Every row gives one point. Examples show where two turns around zero, p and q, send a point. Write where each new point lands after one turn and then the other. Backwards means that the second turn is done in reverse. Each puzzle has new turns, and all numbers are rounded.

Turn p:
[ 23 -40] -> [-13 -44]
[-38 -27] -> [-46   9]
[42 22] -> [ 45 -15]
[-29  45] -> [12 52]
[3 1] -> [ 3 -1]
Turn q:
[-29  29] -> [-28 -30]
[-25 -14] -> [ 15 -25]
[ 54 -15] -> [13 54]
Where do these land?
p, then q: [37 31] -> [ 4 48]
q, then p: [-40   9] -> [-34 -22]
p, then q: [  3 -40] -> [ 31 -26]

Turn p:
[-40 -35   1] -> [ 13 -39  33]
[-24 -33  54] -> [-24 -10  62]
[ 21  14 -51] -> [ 34   8 -45]
[42 24 -9] -> [  1  39 -30]
[ 2 31  6] -> [-24   4 -21]
Turn q:
[ 27 -72   1] -> [-69 -33  -4]
[-17  59 -23] -> [ 55  29 -20]
[13  7 16] -> [  9 -16  11]
[-23   5   7] -> [ 4 20 13]
Where do these land?
p, then q: [ 40 -37  25] -> [ 48 -20  30]
q, then p: [-8 37 -6] -> [  3  33 -18]
q, then p: [ 25 -34 -13] -> [ 21 -37  11]
p, then q: [-56  33  -5] -> [-58  28  -8]

Turn p:
[ -3  14  -6 -11  53  -8] -> [-25   3 -31 -18  30  21]
[-20 -72  29  34 -23   7] -> [ 25 -11  53  41  37 -40]
[  8  -2  -4  29 -10  -9] -> [ -4  16   1  24  -7 -14]
[ 22 -35  62  39 -31   1] -> [ 42  44  46  17  16 -42]
[  1  22 -27 -62  30  26] -> [  1 -32 -27 -38  -2  58]
[ 53 -17 -18  32 -22 -34] -> [ 28  28 -34  48 -17 -28]
[-24  66 -40 -25  12  30] -> [-47 -17  -9 -30 -41  55]
[-38  24   3 -36 -10 -13] -> [-19 -31   1 -44 -16 -11]
Turn q:
[-14 -26   5 -17  20 -37] -> [ -8 -13 -28 -27  17 -30]
[-23 -32 -23  -8  36  48] -> [  6  22 -32 -44 -17  45]
[ -1  14 -61 -18  25  26] -> [ 52  34 -10 -21 -32   9]
[ 19 -19 -32 -30  12  32] -> [ 28  28  11 -42   1  20]
[ 29   9  39  14 -49 -35] -> [-21 -33  42  37  32 -23]
[-30   2 -11 -32 -13  14] -> [ -4  -5  10 -29 -38  -3]
[-11  -6  44  74 -32 -58] -> [-30 -71 -18  66  35 -10]
[31 59 40 18  1  8] -> [-24  37  24  62   4  -9]
Where do these land?
p, then q: [ 45 -58   4 -28   8  20] -> [28 47  4  8 54 26]
q, then p: [-8  2 53 -7 -7 -3] -> [-35 -21  22 -11  16 -21]
p, then q backwards: [ 27   4  17 -28 -25  28] -> [  5  -2 -49 -11 -10  25]
p, then q backwards: [-30  -3 -21  24   2 -10] -> [-11  11  37   9 -13 -14]
p, then q: [ 34  -5   8 -35   5 -35] -> [ 50  16  13 -16  12 -21]
q, then p: [-78  61   2   4  22  29] -> [-13 -25  33  31 -86 -30]
q, then p: [-57  28 -38  37 -20 -25] -> [ 36  -9   3  70 -24 -30]
p, then q: [ 68 -29 -24  34  15  -4] -> [ 51  20 -11  60   4  26]

Turn p:
[-13  14  -5  22  -4 -22 -49  24] -> [-11  15 -18  34   1  11  28  41]
[ 34 -12  43  -8  -4  33   5  19] -> [-20 -48  13  13 -11  19 -31 -14]
[-22  45 -61 -68  -5  31 -16  -5] -> [  6  46 -59 -17 -72 -24  -6 -22]
[ 15  27  37  52  14 -33 -18 -24] -> [-18   8   6   4  57  14 -22  53]
[ 20  -9  36  16  -6 -60  13  16] -> [  8 -35  31  16  32 -27   2  43]
[ 15  10 -11  41  28  47  55  15] -> [-26 -36  -8 -68  16  31  13 -22]
[ -2 -27 -56 -34 -59  11  -1 -38] -> [ 75  23 -30  14 -15  -8  -3 -50]
[-75 -25  -3 -50 -11  11  12  -8] -> [ 27  44  47  -4 -58  -6  15 -27]
[ 28 -23  19  31  48 -17  -1   1] -> [-42 -17  18   7  52  -9   7  -2]
Turn q:
[ -9 -36 -91  13  38 -78 -16  31] -> [ 47 -23  55 -51 -31 -43  86   6]
[ 23 -22  11 -69 -15  12   9  32] -> [ 42  22 -30 -46  15  29 -29  15]
[ -1 -33  39 -60   3  24 -22 -16] -> [ 13  21 -24 -20  72  13 -23   1]
[-20 -11 -94  21 -19 -26  -8  -5] -> [ 15 -54  11  -6 -29 -23  66  44]
[-10  16  26 -29   5  10  60   9] -> [-36  41 -16 -29 -17  27 -22  11]
[ -3 -28  44  41 -18  12 -20   3] -> [  0 -12  37  31  23  -9 -47  -2]
[ 23  -1 -24  41  11  22 -10 -13] -> [ 11   0  -2  44 -14 -35  10   6]
[-17  70  21  31 -11  17   0   2] -> [-48 -25 -21  27 -33   6 -22 -36]
[11 83 27 24  3 12  9 -9] -> [-42   2 -30  39 -39  18 -12 -50]
[-22 -14   1  27  11  21 -15 -15] -> [-18 -10   9  18  19 -34  -4   6]
[ 23 -25  39 -39  -9 -26  13 -20] -> [15 36 13 -8 35 50 -3  2]
Where do these land?
p, then q: [  9 -17  -7  14  -2   3 -44  -5] -> [-20  -2   2  24 -21 -33   7   2]
p, then q: [ 21  15  23  16 -28 -15   2   4] -> [ 35   2  10  -7   0 -28 -17  -4]
p, then q backwards: [ -9  40 -15  27  32 -20 -24   4] -> [-20 -10 -13 -27  12  24  37 -34]
p, then q: [ 50  18  -6 -65 -15 -12  16  34] -> [ 47 -40  53  -5  14  22  30  27]
p, then q: [ -2  -4   5 -67 -35  16  10 -59] -> [ 36 -32 -12  57  23  35  21 -41]
p, then q: [ 20  22  27 -13  18  23 -11 -13] -> [ -5 -41  -5  -6  27 -18   1 -11]
p, then q: [-13 -11 -28  79 -75   6   4  14] -> [ 38  69 -42  20 -36 -35 -26  40]
p, then q: [-15 -14  13 -11  77 -22   2 -33] -> [-60  -2  13 -26  16  17  15 -55]
p, then q: [-35   1  39 -22 -32  -4 -44 -24] -> [  4 -33  -4  45 -24  -1 -42 -36]
p, then q: [-23 -20 -51  30  63  31  52  92] -> [-59  46  -1 -59  17  45   4  95]
q, then p backwards: [ -2 -31   0  11  -3  -7  38 -14] -> [-33  14  26  10   9 -21 -12   0]
